Rows are points. Examples show where two turns around zero, p and q, send a point. Where does a point land after both, in the order given? Backwards means that the second turn is done in reverse. Each puzzle has new turns, and all numbers are rounded.

Turn p:
[-18  12] -> [-18  13]
[-15 -16] -> [-16 -16]
[-29  39] -> [-28  40]
[-9  3] -> [-9  3]
[ 71 -37] -> [ 70 -39]
Turn q:
[-16 -27] -> [-23 -22]
[ 59 -30] -> [ 49 -45]
[-41  -9] -> [-42   3]
[-16  34] -> [-6 37]
[14 32] -> [22 27]
Where do these land?
q, then p: [ 17 -35] -> [  6 -39]
q, then p: [-29 -20] -> [-34 -10]
p, then q: [12 55] -> [28 49]

Turn p:
[32 23 21] -> [31 30 11]
[ 6 51 16] -> [-1 50 19]
[-43 -64 -11] -> [-27 -73  -4]
[  4 -10 -26] -> [ -4  -8 -27]
Turn q:
[ 14 -38 -31] -> [ 29 -26 -33]
[-36  -1  62] -> [-56 -21  40]
[43 32 -8] -> [38 33 19]
[ 13 -33 -28] -> [ 26 -22 -29]
[-14  60  14] -> [-26  53  24]
[-20 -20  -8] -> [-13 -17 -20]
Where do these land?
q, then p: [-59   2  53] -> [-53 -36  46]
q, then p: [ -5  28 -28] -> [-14  35 -13]
q, then p backwards: [30  0  2] -> [19 -5 22]
q, then p: [ 34 -31 -27] -> [ 38  -7 -37]

Turn p:
[-2 11  7 48] -> [-17  15 -14  42]
[ 12 -22 -63   3] -> [ 37 -10 -55 -14]
[-42 -19  19  14] -> [-33 -36   2  17]
[ 16 -28 -18 -33] -> [ 37 -20   1 -27]
[16 -5 43 44] -> [-3  9 23 59]
[ 44  61  -8 -31] -> [ 15  69  15 -38]
[-44   3  20 -45] -> [-36 -27  27 -40]
Turn q:
[-21 -13  41  -5] -> [-18 -28  30 -18]
[-36  16 -68 -19] -> [ -8  15 -76 -22]
[ 30 -45  34  17] -> [ 21 -37  40  32]
[25 18 14 43] -> [-12  24  26  40]
[-17 -29  17 -34] -> [ 10 -37   6 -32]
[ 19  53 -39  -3] -> [  8  63 -27   0]
Where do these land?
q, then p: [  4 -54  -5 -57] -> [ 74 -21  14 -12]
p, then q backwards: [-16  44  32  28] -> [-10  39  11  47]
q, then p: [ 31  -6  -8 -38] -> [39 26 16 -7]
q, then p: [-15 -35 -11  -4] -> [ 24 -27 -16   3]
q, then p backwards: [-26  36 -48  28] -> [-20  43 -30  43]
q, then p: [21 15 41 44] -> [-43   6  26  42]

Turn p:
[-4  6  7 30 16 10 30 -4] -> [ 2  2  4 32 25 -1 22 -8]
[-34  -2  14 -37 -16  -4  15  19] -> [-36 -23   5 -27 -13  -6  26  12]
[ 24  21 -41  -9  19  -1  -2 -66] -> [ 34  49 -15 -20   4  30   1 -49]
[  8 -20   1 -16 -28  -5   4  19] -> [  2 -33  -3  -7 -26  -4  -2   7]
[-12 -16 -18  21 -12 -31 -32 -21] -> [-10  21  -9   7 -23 -23 -36 -27]
[ -7 -13  16  -9  -3  17   4 -48] -> [-15  -3  18  -6   8  31  -5 -39]
[ 41  -9  24 -38   6 -20   8  25] -> [ 37 -34  23 -36   0 -15   3  18]
[-28  -6 -13  19  25   5 -27  26] -> [-24  12 -27   9  22 -20 -21  23]
[-40  20  33 -11 -35  -6  20 -34] -> [-45   7  41  -2 -25  13  31 -24]
[ 37  23 -19  54  19  20 -33  21] -> [ 38  34 -16  44  16   5 -32  37]
[15 -4 -4 -4 10 15 13 61] -> [ 16 -31 -20   5  13 -10  12  49]
Turn q:
[-10  33 -13   5 -22   5   6  40] -> [  5  17 -35  15 -16  10  10  36]
[ 15   0 -26  13  12   0 -43   1] -> [ 14 -31 -16  17  13   2 -34  -1]
[ 30 -35  14   1   1 -21  22  11] -> [ 18 -23  31 -11   5 -16  33   8]
[ 37 -17  40  22  15  30  32 -44] -> [ 23  16  60   3  18  27  21 -44]
[-22  22 -23 -25 -23  17 -10  22] -> [-16   5 -38 -10 -24  20 -11  23]
[ 10 -27 -12  15 -22  16 -51 -11] -> [  5 -44   7  21 -26  13 -34 -14]
[-39   9  17 -22  -1 -29  10  21] -> [-28  25  -6 -15 -10 -35   5  27]
[-23  15 -28 -46  -3 -37  13   1] -> [-19   4 -44 -44  -1 -29   7   5]
[ 34  -2  49   8  29  13  12 -27] -> [ 27  23  55  -6  26   8  -3 -20]
[  6   8  22  36   3   1  23 -40] -> [ 13  27  21  22   7  -3  16 -43]
[-36  -7 -41  -7   9   6 -12  25] -> [-41 -21 -35   7   8   5  -7  21]
Where do these land?
q, then p: [ -7  -7   7  13  20   1 -18  46] -> [ -6 -11  -7  19  16 -31 -13  34]
q, then p: [  3  10  14  12 -18  20  52 -36] -> [  6  15  25  11   1  41  45 -23]
q, then p backwards: [-10  13  27 -17 -57  21 -15 -20] -> [  9  15 -16 -11 -55 -16 -29 -28]
p, then q: [ 15   9  -1 -17  16  14 -21   2] -> [  6  -2  -2 -15  10  18 -19  22]
p, then q backwards: [  3   6  15 -10  14   0 -28  -9] -> [  1   6  21 -21  19   9 -10  -3]
q, then p backwards: [ -8   3 -97  14 -10  21  15  31] -> [-20 -28 -54  -3  -6  67  42  32]
q, then p: [-16  16  27  -4  16 -19 -26  -8] -> [ -3  32  18 -14  -9 -22 -19  14]
p, then q: [ 14  -6   2  15 -16   2  -9 -31] -> [ 13   5  10  13 -15  12 -19 -23]
q, then p backwards: [ 12  -3  28   3  12 -56  24  49] -> [  7  36  17   2  27 -37  16  57]
p, then q: [ -7 -43 -22  -8  21  -3  26 -26] -> [-15 -22  -4 -19  24  -2  -2 -51]
